Each wall is flat, endless, passes through zero and stands at right angles to its row. A trip goes straight from one point to another. List the walls that it crosses, first one first.
In the rows, zero is written as 128.

Walls:
(1): [135 193  84]
(2): [208 117 123]
(3): [136  49 107]
(4): [101 109  94]
(5): [110  77 158]
(6): [168  79 127]
Trips:
[110 142 110] to [157 190 110] -> 4, 2
[150  54 189] to [113  75 109] -> 4, 2
[199 127 122] to [152 100 147] -> 1, 5

Walls:
(1): [120 137  95 179 132  89]
(2): [112 186 159 138 173 148]
(3): [ 98 141 158 179  77  94]
(4): [145 175 142 187 114 205]
(5): [ 49 193 122 119 122 121]
(6): [157 165  70 176 115 156]
Trips:
[100  49 131 168 103 144] to [151  61  99 145 118 109] -> 6, 3
[113 108  42 121  94  64] to [211  99 170  95 165 129] -> 5, 3, 6, 1
[124 132 138 242 151  90] to [111  63 211 115 192 152] -> 6, 1, 4, 3

Walls:
(1): [204 107 142 144 209 131 138 134 145]
(2): [ 94 164 219 159 212 145 118 172 149]
(3): [166  64 120 120 131  73 152 123  81]
(4): [161 165 194 147 102 142 123  70 155]
(5): [127  77 192  85  89 132  71 132 191]
(6): [165 129 114 144  83 110 192 118 168]
(7): [216 112 150 162 112 105 117 190 210]
Trips:
[219 128 134 104 132 150 133 124 154] to [130 117 141 100 140 123  95 100 146] -> 6, 3, 2, 7
[ 98 110 142 101 114 112 167  52 128] to [ 66  91  98 137  95  86 103 175  81] -> 4, 6, 5
[240 148 115 160 123 181 128  96 182] to [ 93 125  77  91  93 123  76 141 123] -> 1, 4, 6, 7

Walls:
(1): [138  93  64 147 102 140 118 149 141 147 156 143]
(2): [101 154  97 162 153 120 173 169  65 161 166 145]
(3): [ 69 165 113 135 155 138 122 150 117 201  99 128]
(4): [130  76 151  64 144 135 127 112 156  96  66  93]
(5): [ 65 123  86 161 101 167 132 215 170 148 124 133]
(6): [197 107 134 163 129 130 168 177  97 151 131 141]
Trips:
[102 138 113 187 103 130 169 123 133  66 178 176] to [150 167 120  94 105 114 107  84  63  33 152 120] -> 6, 5, 1, 2, 4
[ 30  81  91 122 232  57 153  73 122 196  97  98] to [136  88  98  97  85 148 131  76 125  91 168 128] -> 1, 2, 3
[ 57  69 119  81 187 131 123 171 131 158 112 139] to [ 88 174  91 155 115 207  98  97 207 112  82 186] -> 2, 4
[156 148 176 124 106 185  91 107  99 152 150 114] to [151 116 103 137 179  91 139 184  88 148  93 192] -> 3, 2, 1, 5
[166 144 136 139 140  88  95 105  61 183 130 131] to [ 72 159 245 150 124 113 196 138  76 152 171 112] -> none

Walls:
(1): [114 102 155 137 114 158  99 166 185 158 216  89  92 162 133 110  54 145]
(2): [133 120  70 177 135 125  81 143 163 118  72 154 143 214  51  53 106  90]
(3): [ 84 158 151 154 177 108  85 151 141  83 108  98 141 120 147 173 168 110]
(4): [ 50 114 166 148 118  72 105 186 166 140 191  99 187 141 180 149  71 111]
(5): [165 206 144  94  93 147  90  92 139 146 117 122 118 120 120  73 164  71]
Trips:
[176 161 170 108 115 190 191 106 143 153  85 161 158 155 156 127  96  64] to [ 91 109 147 134 156 124  92  54 133 204 142 116 145 204 146 146 103  86] -> 1, 4, 3
[194 115 165 122 168 109 114  98 141 164 105  76 116 147  82 125 146  86] to [101 191 148 131 165 113  80 142  98 116 104 114 143 141 142  74 185 145] -> none
[ 90 159 187 112 122 122 205 160 166  64  54 152 100 102 105  98 101 139] to [132 146 105 197 206 164 130  77 130 131  97 183 116  86 140 148  74  84] -> none
[140 185 128 131  18 110 153 158 190 141 113 160 206  96 174 234 103 178] to [146 102 141 135 152 244 136 138 145 242 165 125 122 170 157 136 128 145] -> 3, 1, 4
[110 112 185 129 118  74 124 171 110 137  99  91 127 199 109 131 133  84] to [144  79 116 160 128  76 116 130  96 120 154 130 179 117 198 107 129 146] -> 1, 2
[127 146 121 142  96 167 140  82 147  73  67 114  99  82 164  55  80 158] to [164 174 102 168 217 123 121 115 148 154 140 127  87 152  89 153 109  95] -> 1, 3
[ 94 154 185 141 104 131 140 155 205 139 177 139 169 141 179 178 115 125] to [111  81 129 133 172 120 116 148 146 123 138 103 145  86 147 121  96 191] -> none

Walls:
(1): [185 113 155  91 196 144 157  64 162  97  79 120 142 107 200  79  98 131
 177  77  26 159  67 141 138 131 123  91 115  95  53 105]
(2): [118 112 153 125 171 113 121 165 113 130 132 102 119  83  88  86 145 131
 104 112 109  86  82 123 126  83 144  85  95 114 145 166]
(3): [161 204 145 153  68 125 105 137  81  95 181 110 107 163  68  89 126  97
 142 145  89 107  88 181 152 137 134 105 103  88 143 115]
(4): [177 126  83 106 133  82 143 152 113 193 164 114 205 136 173  86 215 170
 113 162  74 173 151  52  90 161 179  50  45 150 106 139]
(5): [104 101 186 179 171 163 194 169 202  98 105 139 127  54  96 134  73  81
 221 136 136 176 134  84 114 110 151  92 111 127 145  87]
(6): [141 128 182 137 132  95 206  87  77  79  98 176 106  77  97 140  90 168
  95 196 108  80 121 159  93 157 191 151 120 121 196 161]
Trips:
[114 124  98 124  94 125  56  92  99 147 117 160  71 187 158 145  65  93
 162  94 128 125 118 126  79 116 106  56 148 118 135  86] to [144  98 173 116 117 115  82 118 185 122 124  87 160 109  73 140  88 146
 144 163  85 150  89 123 117  92 181 174 175 133  34 161] -> 5, 3, 2
[ 89 125 140 136 177  89 117 136 122 159 169 186 122 164 136 132 154  85
 183 122 143  82  95 101 134  41  76  80 152  76  97 110] to [103 190 122 153 104  65  67 138 121  97 136  52 152 132  92 182 138 120
 189 170 130 107 160 126 125 131 144  86 117 148 127 116] -> 1, 4, 2
